Each row of a before or after table is a point. The points were changed in one or more steps. Then noise was added and the rows were shuffled. The steps act on how far a point lies along the listed directions, d1 being the first. Write out the steps. A step turns or swaps two directions, mirrors them in a line or flattens them onto one, adds a multiple of one to another, or multiplies one. Angles are multiples of 10 degrees, from the lower direction toward the higher: turns from -170 to 170, lines from 10 to 170 but not 90. Use the fewest steps. Two steps may share a direction if one is a turn and the other turns, adds or multiplies; they go together, in the order done. Otherwise the lowest direction goes first.

Directions:
(1): [-27  27]
(2): [-27 -27]
Before:
[[  8 -24]
 [  3 -41]
 [ 26  -1]
 [-25 -20]
 [ 24  18]
 [  6  37]
 [-17  51]
 [  0 -42]
 [  6 -46]
 [-34  25]]
After, 10 rows:
[[  0 -28]
 [-11  52]
 [ 23  16]
 [-27 -15]
 [  0 -50]
 [ -4 -41]
 [-28  33]
 [ 12  33]
 [ 27  -8]
 [ -5 -43]]
Steps: turn d1 and d2 by -10 degrees

Directions:
(1): [  7  29  -5 -53  27 -16 -11 -34]
(2): [ 44 -42 -19 -24 -27  18 -16 -10]
(3): [ -5  -8   0 -21 -13   3  72 -10]
Before (8 x 8):
[[ 19 -48 -13  23 -25  59 -18  24]
 [ 25 -63 -10  16 -35   2 -16  31]
 [ 31   2 -12 -85 -10  10 121 -36]
 [ -2 -20  19  41 -17  -2   6  19]
 [  6 -12  -4  35 -10   0 -25  36]
 [  3  -9   8  42 -35  -3  -1  27]
 [-12 -15  -3  28 -18   9 -25  19]
 [ 17 -27  -4   2   1  10 -20  -7]]
After:
[[ 28 -25 -15   1 -18   3 -19  18]
 [ -1  45   4 -40  29  -6  54 -19]
 [ 44 -46 -20 -43 -14 -11 -26  -7]
 [ 40 -31 -25 -38 -10  48 -24 -14]
 [ 14 -12  -5 -14  13   5 -12 -21]
 [  8 -27 -12  -3 -23  11 -20   3]
 [ 32 -26  -6   5 -42  -1 -10   8]
 [ 28 -41   7   9 -23   8  -5   3]]
Steps: turn d1 and d2 by -60 degrees; multiply d3 by 0.4

Directions:
(1): [ -9 -20 -61 -28  38  29   4 -17 -21  -2   2  31]
(2): [ 15  16   2 -31   0  -9 -39  58 -22  28 -26  25]
(3): [  1  47  -2  20  33  23  -2 -11   1  61  23 -19]
(4): [-30 -29 -24 -23 -46 -17  -6 -14  23  53   3 -11]
(5): [-27  58 -20  16 -33 -19  17 -16 -15  -8 -14  41]
(6): [ 20  19 -24   0  14  -4 -29 -23  54 -11 -54 -12]
Before:
[[-16  16 -36  -9 -18 -26   5 -31  10  28   4  32]
 [  3  11  22  30  14  19  -1 -16  21   6   7 -16]
 [ 18 -48  -5 -23  -7 -14   2   2  11 -41   5   1]
 [ -6 -29  21   8 -44 -42   0  -3  41  -6   3 -43]
 [-19  17 -40  15 -26 -32  13 -48  16   9 -13  20]
 [  9  -2   2  20  21  11   9  -4 -10 -29  18  19]
 [ 22   2  -7 -45  -5  -4 -49  49 -11  74 -12  -6]
 [ 11 -18 -12  11  11   0  13 -26  24  18   2 -21]
 [-27 -28  50 -26 -77 -25  29  23 -38  32  54  10]
 [ 15  -6   3   7  22  17  18 -15  14   2  27 -12]]
After, 10 rows:
[[ -1  13  12  22  31  33   8  -1 -19   2  20  15]
 [ 22  10  24  16  21  13  15   0   5  -5  25  -8]
 [-23 -28 -16 -39 -57 -16 -23  11   6 107  17 -22]
 [ 39  24  26  21  35   7 -19  27  -8 -39 -12  20]
 [ -1 -97 -46 -62  -7  10 -13 -61  78  31  -9 -44]
 [-23   5 -31   5 -38 -36  10 -61  47  31   4   1]
 [ -5  -9   5  26 -10  -5  37 -25   1  18  28 -13]
 [-38 -76 -49 -16 -16  -4  38 -39   0  -5  46 -10]
 [-26   6 -44  24 -34 -29  21 -72  28   5  -5  10]
 [ 14 -37  18 -10 -26 -26   9  11   3 -44  13   1]]
Steps: turn d1 and d5 by -160 degrees; turn d5 and d6 by -130 degrees; multiply d4 by 2; turn d2 and d4 by 30 degrees

Directions:
(1): [ 40   1 -22 -69 -17  10   8 -40  34 -26 -30 -26  -3 -47 -23  -9  18  27
  -5   3  20  19  -1 -32]
(2): [-13 -44   9  45 -24  13  21 -48   2 -11  -7 -24  14   2 -28  67 -14  -3
  21 -24  25 -22 -36 -17]
(3): [  1  11  65 -14 -53 -11  11 -28   8 -21  -6  43  36  28  17 -41  11   9
 -21  -9  26 -21 -26  23]
Before, 9 rows:
[[ 29 -18 -38 -47   4   7  21 -40  15 -28 -20 -58   2 -45 -43  40  10  18
  -10 -23 -18  26 -16 -38]
 [ 36  -6   3 -45 -13  -3  13 -45  35 -22 -26 -41   6 -42 -24  16  16   8
   -3   1  16  14 -19 -33]
 [-66 -26 -24 121  22   9   3  11 -23  30  18 -20 -32  21 -25 112 -46 -48
   54 -17   2 -23 -14 -11]
 [ 11 -15 -22  -8  13 -11 -14  14  -7   5  -3 -33 -34  -9  -7 -11  12 -12
    6  11   5  16  14 -13]
 [-18   0 -30  17  67  -6 -19  70 -18  38  16 -10 -45   6  14  -6 -14  -6
    6  25 -28  25  30  25]
 [ 10 -31  45  40 -52  22  26 -89  10 -18 -21   7  20  19 -23  27  -9   9
   -4 -24  44 -39 -55   8]
 [ 33 -15 -36 -58  -1  15  -3 -23  22 -21 -11 -44 -11 -25 -23  10  19  44
  -14   2  10  34   2 -49]
 [  0 -23 -55  36  49   0 -10  41  -9  31  -7 -47 -28  -8 -13  57  -9 -27
   39  -2 -41  -4  16 -24]
 [-17  -1 -12  25   3  10   8  27 -23   5  -9  -2   0   9  19  13 -13  -3
   14   7 -21   7  -7  12]]
After:
[[-50  61  18  45  24 -26 -32  79 -22  34  26  61 -27  46  37 -36 -16 -43
    6  19 -24  -8  27  43]
 [-10 -33  30  46 -11  -3  17 -34   5   3  -2 -28  18   2 -18  66 -13 -18
   14 -18  10 -13 -35 -16]
 [  8 -22   6  -3 -12  -9  -7  -8   0  -5  -6 -28 -18   1  -7  -7  15 -11
    7   0  22   1  -6  -8]
 [-22  -7  20  92  17  10  -6   1 -31  32  18  19 -11  46   8  17 -26 -22
    1  -7 -13 -29 -13  37]
 [-18 -38  14  44 -14  -1  28 -37 -17 -15   4 -31  28  18 -29  73 -13 -11
   -7 -44 -15 -14 -44  -5]
 [ -7  19  -9  -7  -6   9   1  30 -14  -4 -13   7   2   3  25 -18  -5  11
    3  16 -21  16   1  17]
 [  4   3   6   3   6 -19  -9  31   1  18 -14   5   1  17  11 -13   8 -16
   12  -5 -24 -23   7   4]
 [ 20  10  -7 -56  16  -7  -4  15  17  -1 -17  -3 -22 -20   6 -49   9  29
  -16  23   8  30  15  13]
 [-10 -51  10  26 -29  15  10 -43  -1 -14   4 -29   9  19 -23  59  -6  23
    1 -27  18  -2 -36 -34]]
Steps: turn d1 and d2 by 80 degrees; multiply d3 by 0

Directions:
(1): [-36 -55  29 -19 -45  44 -27 -46  35  21 -18  23  19  27  27 -21 -23 -18
 -13  50 -32 -30 -18 -21 -22   1 -25  43  33  -5 -18   5 -14  11   9 -40
  -7  23  34 -18 -41  -4   8 -10 -40 -36 -36  43 -24  18  20   5 -14   4
 -11 -49 -38   2  11  18  22 -10 -20  33]
(2): [-22  15 -20  20  29  -3  -2 -55  12  -5 -50   8  -5  47  46  40 -41 -18
  52 -28  -3  19  -2 -26  44  48   9 -12 -10 -39 -22  46  30 -25 -51   6
  33  41  26   9   6   1  13  20  23   5  30 -21 -10  46   6 -30   9 -16
  24 -16  15 -37  16   6  13 -41  13  18]
Before:
[[  5  10  -8  -7  -5   3   8   9  -9  -7   0  -1   2   6 -13  -3   9   9
    0  -3  -1   4  -6  -3  -4 -13 -12   0   0   1   0  -6  -2  11  12  12
    5 -11  -7  18   9  -1  -9  -7  -1   6  -5   5   3   6  -2 -15   1  -5
   -4   7   8   1  -6  -3   6   8  11  -5]
 [ -3  -4   7  -1   3   0   4   4  -5  -2  10  -6   2  -6 -10   0  -4   0
  -10  -2   5   3   7  -3   5  -3  -4   5  -7   6  -4   1  -3  -1   2  -5
    4 -20  -8   1   5   1   7 -14   0   9  -7   6   4  -6   3   7   0   7
    4   1   0   4   5 -10  -1  15  -5  -2]
 [  0  -1  -6 -11 -15   5  -4  -5  11   3  -7   2  -4   8  13  -4 -10  -3
    2   3   1  -5 -20  -8  -4   1  -4  11   6  -2 -18   2  10  -7 -11 -13
    6   0   9 -12 -11   2  21 -10 -13  -9   4   9  -3   6   8   8  -1  12
   -2 -14  -6   0  10  12   9 -17  -9   1]
 [ -9  -5   8  -1 -17   2   6   7   1 -12  25  -7   8 -10  -8 -11   8   2
  -22  10 -13  -8  -4   7 -15 -26   5   7  -2  20   7 -16  -5  24  15   2
  -16 -15   5   0  -9  -1  -7   2 -14  -2 -21  12   1  -6 -18   5 -17   8
  -24   4 -15  28  -9  -2   2  20  -3 -11]
 [ 73  66 -29  11  44 -61  33 121 -73 -27  66 -48 -18 -72 -91 -17  78  43
  -16 -63  43  23  29  59   1 -48  33 -54 -56  40  52 -44  -1   5  33  69
  -33 -76 -80  28  71   4 -25  -1  34  57  40 -46  41 -72 -39  17  20  18
   -8  93  60  38 -36 -31 -48  54  27 -71]
 [ -1 -29   9 -32 -32   5 -10  26   8   5  32  -7  13 -22 -31 -30  21  -2
  -31  23  -5 -16 -17  20 -39 -28 -14   3  13  25  12 -39 -20  23  18 -12
  -23 -21   7  -5 -15  -9  -7 -17 -28 -13 -39  34   5 -23  -2   9  -6  16
  -15  -7 -19  27 -11  12   6  26   3 -12]
 [ 38   9  24  -8 -23  -5   9  76 -31   2  56 -16  -5 -63 -49 -39  51  18
  -59  13   5 -17  14  33 -64 -58  -7  15  17  49  30 -57 -35  26  61   8
  -27 -60 -39  -4  -3   0 -23 -19 -23  -7 -26  17  25 -63 -16  35  -3  24
  -32  33  -7  33 -28 -13 -23  64 -11 -32]
 [ 28  28 -17  16  30 -24   9  40 -20  -7  27  -4   0 -15 -16   6  22  15
   -2 -15  28   7  -6  19   0   1  13 -20 -15   5  20 -23   3   1  10  22
    2 -13 -29   9  28   8 -15 -15  23  23  17 -18  22 -15 -26   3   5  -4
    6  32  29   5   0 -18 -10  -3   7 -28]
 [  6  11  15   0   4  -1  12  10  -2  -2  10  -5  -5  -4   2  -4  12  -8
    2   1   4   0  15  -4  -1 -12  -4  -8  -3  -6   4  -1  -6   6  -3  10
   -7 -10  -9   2  13   2 -21  -3  -8   1  -4  -8  18 -21  -1   3  -2  10
    3   9  13   6  -7   1  -3   5   5  -4]
 [-15 -23   5  -5 -11  28 -15 -17   5   8  -3   4   7  14  18   3  10  -2
    6   3 -15 -18  -1  -3  -5  16 -14   6   9  -6  -6   5  -7   4 -11  -6
    7   5   7  -5 -27  10   8  -2   2 -11  -6 -12  -1  26   2   2   6   9
    0  -6 -19   0   7   6  13   1  -5  12]
 [ -2  -8   3   5  -2   5  -3 -13   2  -1   2  -5   1   3   8   3  -2  -7
    7   7   2   5 -11   5   8   0 -10   5  -5  -8   1   3   1  -6  -3 -10
    4  14  -6  -6   2   5 -13   4   6  -3  -4  -6   9  14 -15 -13  10   8
   -6  -6  -3 -18  -2   1   1  -4   8   8]
 [  1 -12  14  -9 -18   0  -6   3   3 -11   8   7  -5  -6 -24  -4  -3   0
  -15   9  -1   2  -5   7 -14  -9 -15   2  -2  18  -5  -7 -13   1   7 -12
    0 -16   1  -4 -14  -8  -4  -9 -18  -7 -10   6   1 -14  -6   1 -10   2
  -25   3   3  12 -10   4  -8  14  -1  13]
 [ 19  11   6  -6  -4   3   7  13 -12   2  26  -6  -8 -12   1   3   2   9
    5   0   7  10   5   3   2  -6   4 -11   0   3   0   7   2   2   0  -2
   -3   3  -3   9   2   1   0  -4   5   0   6 -11   9  -9 -20  -5  -4  11
   -4   8  -1  15 -10   0  -5  18   7 -16]
 [-13 -12   9  -2 -20   9  -9   1  11  -1  -4   3  -2  -4  -9  -5 -11   8
  -12  15   2   2  -8   1 -15  -4  -3   2  14  -9  -1   4  -3   0  14   1
    8   4  12  -7  -5 -10  12 -12  -8 -11   0  15 -14  -5  10   0  -3   2
  -10 -10 -12  -7  -6   2  11   6  -9   6]]
After:
[[-13 -19   6  -4 -17   6 -13 -14  10 -10 -10  13  -7   6 -10   2 -12  -8
   -4  12  -8   0  -8  -4  -3   3 -18   6   3  10 -16   9  -6  -8  -3 -15
    9  -1  13  -5 -20  -9   2  -4 -15 -15  -8   3  -4   2  -1  -3  -9  -3
  -16  -6   4   7  -9   9  -1   4   0  20]
 [  1   0  22  -5  -6   9   5   3   4   1   7  -1  -1   3   7  -8  10 -11
   -2  11  -3  -9  10  -8  -3 -16  -7  -1   6  -6   0  -4 -10  11   4   5
   -7  -6  -2  -2   7   4 -23  -1 -18 -10 -10  -1  14 -19   3   7  -8  12
   -3   1   8  13 -10   3  -1   3   3   1]
 [-13  -6  -6   3   4  17  -5 -17  -3   0  -4  -1  -2  17  18  14  14  -2
   19 -14 -13  -5   4  -4   8  25  -9  -7  -8 -12  -8  11   3  -3 -26   6
   17   4  -4   4 -17  11   7   5  14   3   8 -26  -1  28  -4  -8  12   7
    6   4  -5  -6  10  -1  11  -8  -2   9]
 [-19 -55  49 -19 -62  51 -31 -15  23  28   6  17  18  -3  13 -41   0 -10
  -45  62 -39 -47 -12  -9 -67 -31 -39  62  55  23  -6 -25 -38  26  47 -39
  -17  -6  19 -20 -51  -4  -8 -20 -59 -49 -56  58 -14 -17  11  23 -17  20
  -35 -40 -49  12  -6   9  15  28 -27  20]
 [  3   0  -1 -12 -13   9   4   5  -2  -5  -5   2   2   8 -11  -9   8   6
    2   8  -5  -1  -7   1  -8 -16 -14  11   6   6   2  -2  -5  14  12   7
    2  -8  -4  14   3  -2  -9  -6 -10   0  -8  11   4   6  -1 -16   1  -2
   -5   2   5   0  -3   1  15   6   7   2]
 [-26 -39   8 -26 -30  20 -22 -26  34  13  -8  10  22  19   8 -15 -14 -25
   -2  29 -17 -17 -25 -10 -18   7 -23  16  20  -4 -13  -4  -4  10 -11 -25
    0  20  34  -6 -27  -8   1  -4 -31 -25 -34  37 -11  16  13 -10  -3   6
   -5 -39 -27   6   4  27  21  -5  -4  16]
 [-25 -20  11   1 -18  11  -7 -20  11  -8   5   4   9  13  14  -4  -9  -9
  -13  13 -20 -12  -7  -6 -10 -14   3  15   4   1  -4  -3   3  24   1 -10
  -12   7  22  -2 -17  -2  -2   8 -17 -10 -22  20  -3  11 -13   0 -17   1
  -19 -15 -18  15   3   5  15   4  -6   7]
 [-16  -2   1  -1 -15   3  -7 -11   8  -9 -14   3  -7  10   2   9 -17   5
    4   6   4  14 -11  -7  -7   8   4  -5   9 -17 -10  18   4  -7   5   3
   11  13  11   0  -1  -8  16  -8  -1  -8   5   3 -13  -1   9  -5  -3  -5
   -3  -8  -4 -16   1   3  15  -6  -9   8]
 [  2  13 -13  -4  -5  -1   0  -3   9  -2 -10  -4  -9  12  10   3 -15  -2
   10  -7   4   4 -17 -11   8   4   1   1  -2  -2 -18   8  16 -14 -16  -5
   11  -1  11  -8  -5   4  22  -6  -4  -1  14  -3   1  11   6  10   4   9
    2  -4   5  -2  16   9   8 -21  -7  -1]
 [ -9  -9   9  -3   0   5   4  -3  -5   0   6   2   3  -3  -7  -4  -9   2
  -12   3   0   0   1  -4   4  -5 -10  13  -1   5  -9   5   2  -3   5 -11
   -2 -13  -1  -1  -2  -1   5 -19  -4   4  -7  12  -3  -6   7   9  -1   7
    5  -7  -6   3   4  -6  -3  10  -9   2]
 [ 15  -6   5  -1  -7   2  -9  38  -5  10  42   5  12 -18 -28 -21  28  14
  -27  26  13 -18 -13  19 -31 -18  -7   9   6  19  21 -37 -14  16  33  -2
  -15 -21 -21  -5   5   6 -16 -31 -10   5 -19  15  16 -26 -24  22  -5   4
  -15  14   5  24   3 -13  -1   7 -10 -19]
 [ 11  -4  12 -10 -19  14   3   6  -8   6  23  -3  -4  -7   1  -4  -4   7
   -2  13   3  -2   4   1  -7 -13   1  -1   8   4  -1   5   1   6   6 -12
   -9   2   7   2  -8  -2   4  -2  -4  -6  -7  -3  -2  -7 -17  -4  -9   9
  -11  -6  -8  18  -7  -2  -4  18   0 -20]
 [  5  -3  -2   4   4   3  -1  -2  -6  -5   3  -6   0   3   5   6  -1  -4
    8  -4   5   8 -10   6  11  -1 -12   0  -7   0   2   2   7  -2  -4 -11
    1  14 -11  -1   6   5 -15   1  11   1  -4 -13  17  10 -15 -13  10   6
   -6   2   5 -17  -7   0  -3  -2  13   0]
 [ 25 -51  43 -44 -66  27 -17  84 -20  15  76 -16  23 -66 -82 -97  69  25
  -85  57 -11 -53  -2  45 -78 -92 -23  34  17  65  41 -74 -57  51  95 -15
  -80 -68 -36 -18 -16  -2 -22 -36 -62 -14 -56  54   4 -76  -5  53 -14  34
  -50  20 -25  71 -32  -4 -17  74 -22 -26]]
Steps: turn d1 and d2 by 70 degrees
